Every row gives one point. Before rounding, the points of a table are all equally far from one centre. They may lie mostly on one side of it. Write the centre, to within rounding.

Points (9 x 3)
[[ 2.9  0.4 -2.5]
 [-2.6 -1.3  0.1]
 [ 0.5  0.9 -0.9]
 [-1.8 -2.5 -4.3]
 [-0.8 -3.1 -5.1]
 [ 0.6 -6.3 -4.9]
 [ 0.8 -5.8 -5.2]
 [-0.1 -6.3  2.8]
 [-0.9 -0.3 -3.3]]
Centre: [ 1.3 -3.8 -0.9]

Points (14 x 11)
[[ 0.8 -2.6  3.6  7.6 -0.4  2.6 -0.1 -0.4  4.2 -4.8  3.5]
 [ 2.2  2.1 -0.8  4.1 -1.8  1.3 -0.3  5.5  5.4 -2.9  4.4]
 [ 3.3 -2.0  2.8  5.5 -2.7  5.2  1.0 -2.0  1.4  2.3  3.9]
 [ 2.2  0.3  7.4  2.5 -1.0  4.3  0.2  3.0  3.6 -0.6  2.2]
 [ 3.2  2.9  5.2  3.8 -1.6  1.2 -3.9  1.4  0.1 -1.7  3.9]
 [ 2.7 -1.8  4.6  6.7  2.2  3.4  1.6  3.9  3.3  0.5  4.2]
 [-4.8 -1.2  2.7  2.4  1.5  1.1 -3.5 -0.4  4.7 -2.1  3.1]
 [-0.8  1.0  2.0  6.6  2.8  3.2  5.0  0.0  3.3  3.6  4.7]
 [-1.3 -1.1  5.2  3.7  0.1  5.7 -0.8 -3.4  4.0  0.3  3.6]
 [ 3.0 -0.1 -1.9  2.8 -0.1  3.0 -2.7  0.5  5.5  5.3  0.3]
 [ 0.1 -0.3  1.8 -1.9 -2.2  3.7  1.0  3.2  3.3  2.5  2.6]
 [ 1.6 -2.6  2.2  3.1 -3.5  4.4 -1.1  2.9  6.2  1.7  1.5]
 [ 1.0 -2.0  1.4  6.1 -3.2  1.4  3.9 -4.0  5.6 -0.7  2.2]
 [ 0.1 -3.7 -0.1  7.0 -3.2  2.0 -0.9  0.7  5.1  0.5  4.6]]
Centre: [0.5 1.1 1.0 3.9 0.3 1.1 0.4 0.2 2.5 0.0 1.0]

Points (31 x 24)
[[  1.3  -1.5  -1.0  -3.2   2.0   4.6  -4.5  -2.0   0.5   0.3   0.9  -5.0
    0.6  -6.9   0.9   0.6  -0.4  -4.1  -4.4  -7.1   4.8  -1.9   2.9  -1.6]
 [  5.4  -0.1  -1.5  -0.7  -1.5   3.3  -1.9  -5.3   1.0   3.3  -4.1  -3.4
   -1.3  -6.8   1.6  -1.6   3.7  -5.4   2.5  -4.6   0.9   0.9  -0.4  -1.2]
 [  2.7   3.2  -2.9  -1.3  -0.8   1.4  -5.3  -4.2  -0.4   2.0  -0.3  -5.6
   -1.5  -5.5   1.4  -3.5  -5.3  -0.7  -3.6  -3.2  -1.4  -0.9   1.7   1.5]
 [  0.5  -0.2  -0.5   0.0  -8.0   4.5  -5.2  -5.4   2.9  -2.3   3.6  -5.1
   -1.3  -2.1   1.8   2.2   0.5  -2.2   3.5  -1.4   0.9  -0.2   0.7  -7.4]
 [  2.8   3.3  -3.5  -2.6  -2.5   2.1  -4.1  -0.3   2.6   2.5  -0.5  -3.7
    0.7  -3.4   0.8   7.2  -2.0  -0.4  -3.8   1.2   1.5  -7.4   1.7  -0.4]
 [  4.0   3.6  -5.5   0.6  -1.0   4.7  -5.9  -2.5   0.7   0.0   3.5  -2.0
   -0.3  -4.3  -2.8  -1.4   0.9  -2.5   0.7  -7.6  -1.5  -2.4   0.8  -2.4]
 [  1.7   2.0   0.2  -2.7  -0.7   6.0  -5.3  -0.4   0.3   4.5   1.9  -0.6
    1.2  -4.3  -1.9   1.5   3.6  -1.3  -4.2  -8.7   0.5  -3.1  -0.3  -0.2]
 [ -1.4   0.2  -3.2  -0.7  -3.4   7.0  -5.6  -2.4   0.0   3.5   2.1  -0.3
    1.2  -3.9   1.4   5.1  -1.0  -2.2  -0.3  -4.4  -0.3  -5.9   2.2  -2.8]
 [  1.7   3.2  -2.8  -3.6  -0.8   0.0  -1.9   2.9  -0.6   6.1   3.9  -1.6
   -1.5  -6.3   1.6   0.7  -0.5  -6.4   0.4  -1.9   5.2  -3.9  -1.8  -4.3]
 [  8.5  -2.6  -3.0   2.3  -3.4   3.0  -4.8  -4.1   0.4   0.0   0.8  -1.6
   -0.8  -3.7  -4.3  -1.1  -1.0  -0.2   0.0  -1.5   3.1   1.6  -2.9  -0.4]
 [  8.2  -0.1  -2.1  -0.1  -4.4   5.8  -3.9  -2.1   1.9   0.4   0.5   0.9
   -1.1  -2.1  -2.3  -1.1   0.8   1.3   2.1  -3.6   1.8  -1.1   3.8  -3.2]
 [  2.5  -4.0  -1.7   0.0  -4.0   3.8  -0.5  -4.8   3.4  -0.2   1.6  -2.7
    1.9  -6.8  -0.3   4.1  -0.1  -3.2   1.8  -2.9   0.0  -3.2   0.7  -7.2]
 [  4.1  -1.9  -2.9  -3.0  -0.9   3.6  -0.7  -4.9   0.3  -1.0   3.2   0.5
    0.7  -6.0   1.5   1.8   0.4  -2.6  -0.1  -6.7  -3.1  -6.4  -2.0  -3.0]
 [ -3.5   1.7  -1.5  -0.1  -3.4   6.5  -6.1   0.5   4.5  -2.8  -0.2  -5.8
   -1.0  -6.8   4.5   0.7  -0.8  -3.5  -0.9  -3.1  -1.2  -0.3   2.1  -0.9]
 [  4.4   3.7  -2.0   0.6  -1.1   9.0  -3.6  -5.8  -1.2   0.2   1.5  -1.9
    1.4  -5.5  -0.1  -0.1   1.7   0.1  -3.4  -4.5  -0.2  -0.1  -2.9  -4.8]
 [  0.3  -0.9  -3.1  -3.3   1.6   4.8   2.0  -1.6  -1.9   1.6   0.8  -2.4
    2.1  -1.0   4.2   6.6   1.8  -1.2  -0.5  -4.6  -1.8  -1.5   2.6  -3.4]
 [  5.4   1.4  -2.4   2.9   0.7   3.1  -5.6   2.7   0.6   5.3  -1.4  -3.3
   -3.8  -5.6  -3.8   2.8   1.3   0.4   0.2  -4.8   3.1  -1.4   1.2  -1.1]
 [ -1.9  -0.7  -3.7   0.6  -2.0   4.6  -2.3  -2.0  -0.7   2.6   2.2  -0.6
    0.4  -1.0   0.6   0.1   0.4  -2.1  -2.2 -10.5   3.5  -2.7  -1.4  -2.2]
 [  4.3   3.2  -0.4  -6.1   1.6   1.8  -4.7  -4.5   0.9  -0.8  -2.1  -1.2
   -2.1  -1.5   0.4  -1.8   0.5   3.7  -1.0  -3.8   6.9  -2.9  -0.9  -0.6]
 [ -0.5   2.8   3.4  -1.8  -3.1   2.9  -5.1  -3.7  -2.9  -2.8  -2.9   1.1
    3.4  -0.7  -0.7   4.6  -2.3  -1.8  -3.1  -2.1   0.8  -2.2   3.5  -5.8]
 [  2.2   2.4  -1.9  -1.6  -2.5   6.3   2.2  -3.6  -1.7  -0.4   2.4   1.8
    1.1  -0.1   1.5   2.4  -1.0  -3.9  -4.5  -5.5   1.0  -8.2  -1.1   0.2]
 [  2.7   4.3  -0.9   2.1   3.7   3.1  -7.4  -5.0   2.9  -0.9  -1.5  -3.4
    0.9  -3.2  -0.5   3.4  -2.8  -3.9  -2.2  -4.0   1.9   1.3  -1.5  -4.8]
 [  1.8   4.2  -1.6  -4.5  -5.2  -0.4  -3.4  -4.7  -0.6   3.7   1.0  -0.6
   -1.9  -7.0   2.8  -0.8   0.2  -3.9   1.5  -4.5   3.4  -5.5  -1.7   0.1]
 [  1.1   0.4  -1.3  -4.5  -0.2   2.6  -1.2  -4.4  -0.7   4.5  -1.0   1.8
    0.8  -0.2  -2.7   1.0  -1.0  -0.6   3.0  -7.6   3.5  -1.9   0.7   1.2]
 [  1.6   0.5   0.3   3.6  -0.6   1.6  -5.0  -3.8   3.7  -2.3   1.9  -2.6
   -2.0  -1.9  -3.5   3.7   1.7  -5.4   1.7  -2.5   4.3  -8.2   1.6   2.6]
 [  5.5  -0.7  -2.5  -6.6  -1.6   4.5  -0.6  -1.8   4.3   1.4  -3.1  -1.5
   -0.3  -6.5   2.2  -2.7  -0.5  -2.5   2.5  -1.8   0.8  -1.6  -0.8   2.3]
 [  3.1   3.0  -2.2  -1.1  -0.6   1.7  -2.8  -3.0   2.1  -0.2   2.5  -2.2
    2.8  -4.0  -0.4   1.4   5.2   0.2  -5.9  -3.5   4.8  -5.4  -0.7  -0.9]
 [  0.8   2.2  -1.2  -3.2  -4.5   0.9  -3.0   3.0   5.3   0.6  -1.3  -0.8
   -1.7  -4.3   1.7   4.3  -2.7   0.2   0.0  -7.9  -0.2  -3.3  -5.2  -5.9]
 [  5.2   1.6   0.6  -0.1  -0.2   1.6  -4.3  -2.7   0.2  -5.0   3.6  -6.4
    1.2  -5.3  -2.1   0.5   1.0  -0.1  -7.1  -5.7  -1.2   0.0  -1.5  -2.6]
 [  3.6   2.2  -1.3  -0.4  -3.5   3.9  -1.5  -5.0   3.7   0.9  -3.2  -6.7
    0.7  -0.5   1.3   6.5  -3.5  -0.1  -0.7  -7.2  -0.7  -5.0  -0.5  -3.2]
 [ -1.8   0.6  -1.7  -2.0  -1.4  -1.3  -4.8  -3.1   1.3  -2.8  -2.3  -0.1
   -0.8  -0.1  -2.5   4.2  -1.0  -2.3  -0.1  -5.5   7.7  -1.9   1.0  -3.1]]
Centre: [ 1.6  1.5  2.2 -0.7 -1.4  3.0 -1.4  0.1 -0.5 -0.9  0.5 -3.5 -1.8 -1.9
  0.0  1.3 -0.7 -2.0  0.7 -1.5  0.9 -2.2 -2.1 -1.3]

Points (28 x 24)
[[ 0.7 -1.0  1.6  2.2  1.6  3.8 -3.5 -0.8 -1.5 -0.1 -2.3  1.6 -4.0 -5.1
   4.5 -1.1  1.5 -2.6  0.9  0.0  0.1  3.7  3.5  7.5]
 [-0.8  0.7 -1.2  4.3 -2.0  6.5 -0.9 -1.1  2.4  2.0 -4.7  1.8 -8.7 -0.6
   3.4 -0.5 -0.2 -0.8 -2.2  1.7  1.9 -2.2 -3.1  7.1]
 [ 0.3  0.0 -1.0  3.1 -0.9  6.5 -2.6 -3.2  1.1 -2.0 -0.7  3.9 -3.2  0.0
   4.1 -2.9  5.0 -3.0  0.0  7.3  0.8  2.6 -4.7  2.9]
 [-2.2  2.7  0.7  1.9  1.1  8.1 -2.2 -0.6 -2.4 -1.3  1.6  4.7 -4.4 -1.5
   2.5 -4.3  0.5  0.4 -1.7  4.3  1.0  1.0 -1.2  6.7]
 [-0.2  2.0  1.4 -0.3 -1.4  2.7 -6.9 -2.5  3.0  1.3 -2.5 -0.3 -8.8 -0.2
   5.2 -3.8  0.0 -2.0 -1.2  4.4  3.3 -2.1  1.5  2.7]
 [-2.9 -0.1  0.6  5.6  0.7  2.6 -2.6 -2.9  2.2  4.7 -4.5  0.7 -7.7  0.7
   3.9 -0.4  0.3 -4.0  2.7  5.6  0.1  1.8 -0.4  0.9]
 [-4.5  1.3 -0.4 -0.1  2.2  4.4  0.4 -3.7  3.8  0.8 -3.0 -1.4 -6.2 -0.9
   1.1 -4.7  3.5 -5.9 -0.5  2.4  2.1  0.9  2.8  3.0]
 [-1.4  2.9 -1.0  2.8 -0.3  5.6  0.8 -6.4 -0.7 -1.2  0.3  3.3 -5.0 -1.3
   3.2 -4.6 -2.9 -8.1 -1.7  1.0  1.2 -2.6  0.6  3.1]
 [-5.4  0.5  1.2  1.2  2.1  3.4 -5.8 -1.7  2.1  0.5 -1.2 -1.2 -5.5  0.4
   5.9 -4.8  1.7 -2.1  1.9  0.7 -0.7  0.4  0.4 -1.0]
 [ 1.2  4.4 -0.8  3.4  0.6  4.3 -7.2 -5.4  2.6 -1.9 -0.2  0.4 -6.8  0.7
   2.4 -3.2  3.0 -5.7  0.6  5.7  0.3 -1.0 -1.0  4.8]
 [-0.1  4.0 -4.2  4.3  0.1  3.5 -1.5  1.5 -4.1 -1.0 -2.1 -0.8 -4.8 -1.5
   2.8 -6.1  1.6 -2.0  2.4  6.0 -0.4 -1.4  0.3  3.6]
 [-2.4  0.8  2.0 -0.7 -2.8  1.9 -1.9  1.0 -3.5 -0.7 -5.0  0.2 -6.4 -0.5
   2.5 -4.4  4.2 -3.1  1.3  6.4 -1.2  0.4  2.4  2.8]
 [ 3.1  1.3  0.7  0.1  3.6  5.4 -1.2 -3.9  0.9  0.0 -1.4 -3.2 -6.7 -3.4
   4.2  0.1 -1.2 -1.4 -3.0  5.6 -1.7 -0.8  1.3  4.2]
 [-1.8  4.3 -3.9  2.2  1.1  4.0 -1.2 -4.8  2.8  1.9 -1.1 -0.1 -7.9  1.5
   2.7 -3.2  1.4 -5.9  1.6 -0.7  0.6  0.9 -1.3  6.6]
 [-0.4 -3.7  1.6  0.7  1.8  5.5 -2.8 -6.9  1.9 -0.5  0.2  3.2 -1.9 -1.6
   3.8 -1.7  1.8 -1.6 -0.9  4.8  1.0  0.3  1.1  6.4]
 [-1.1  1.6 -1.6  4.1  0.7  5.3 -3.6 -1.5  3.3  1.1 -2.1 -3.5 -7.2 -1.8
   5.1 -0.3  1.4 -2.7  1.6  5.7 -3.7  1.4 -1.8  3.4]
 [-4.5  0.5 -2.2  0.4  2.5  3.0 -4.6 -3.2  1.2  1.6 -2.5 -1.3 -5.2  0.0
   1.7  2.1  2.3 -3.9 -0.7  6.4  2.4  1.8  4.2  4.8]
 [-2.2  1.8 -3.1  3.8  0.6  5.6 -1.8 -1.8 -1.4 -1.6 -2.0  0.1 -6.8  0.1
   5.0  2.9  0.5 -6.1  3.1  5.6  4.7 -2.6 -1.0  7.4]
 [-2.0  2.1  0.2 -1.9  3.2  3.3  1.2 -0.9  2.4  1.3 -3.4  2.2 -6.0 -1.8
   3.2 -3.6  2.6 -4.8 -0.2  6.3 -1.8  0.6  0.5  7.4]
 [-1.2  0.2  4.5  1.4  1.9  5.5 -4.7 -3.7  0.7  0.3  0.4  4.4 -0.4  1.3
  -2.1 -1.8 -1.5 -1.6  0.1  4.1  1.0 -2.1  0.8  8.1]
 [ 0.2 -0.2  1.7  3.6 -1.5  0.1  0.6 -2.9 -0.7  1.7  0.9 -0.9 -3.5 -1.8
   3.0 -0.5  0.0 -5.8 -3.3  5.9 -2.8 -0.9  7.2  3.4]
 [ 0.0  0.4 -1.5 -1.0 -3.1  1.5 -5.0 -0.5  1.5  0.9  1.5  2.3 -4.7 -3.8
   3.2 -3.1  5.0 -3.3  0.0  5.1 -3.1  1.1  2.0  5.5]
 [-3.9  1.3  3.5  4.2 -1.0  4.6 -4.5  0.4  3.5 -1.5  0.1 -0.9 -7.7 -0.9
   3.9  0.9  3.8  0.2 -0.6  2.8  1.2  3.4 -0.9  6.7]
 [-2.8  0.2  1.0 -0.4  2.8  8.8  1.2 -0.6  0.3 -0.9 -2.3  1.1 -3.7  0.6
   4.7 -4.5  0.1 -4.2  0.9  3.3 -1.4  3.1  0.8  0.8]
 [ 1.6  0.1  0.5  1.4 -2.5  4.7 -5.6 -3.2 -1.4  0.7 -0.9 -0.6 -3.5 -2.1
   3.5 -3.3  4.0 -4.2  0.7  6.1  2.4  1.1  3.8  4.2]
 [ 0.2 -1.9  2.4  4.6  3.6  6.6 -4.3 -6.0 -1.0 -0.6 -2.3  1.4 -6.1 -1.7
   3.6 -2.5  1.0 -1.0 -0.2  3.9 -0.7 -0.9  0.7  4.1]
 [-3.0  2.4 -2.6 -3.5  0.3  5.1 -2.6 -1.5  0.4  1.5 -4.3  1.8 -2.9  0.1
   1.8 -1.3  3.9 -7.5  1.2  2.6  1.3 -0.6  0.5  6.4]
 [-0.7  1.9 -2.4  1.8 -0.1  5.4 -4.1 -2.6  2.2 -0.1 -1.3  2.2 -4.8 -2.0
   2.0 -2.6  2.8 -3.2 -1.7  6.0  2.8  0.1  2.2  9.4]]
Centre: [-0.1  0.5  0.6  1.9  0.2  1.2 -0.9  0.0  0.5 -1.4  0.3  0.8 -3.9  0.9
  1.4  0.1  0.3 -3.4 -0.1  2.1  0.8 -1.1 -0.8  2.8]
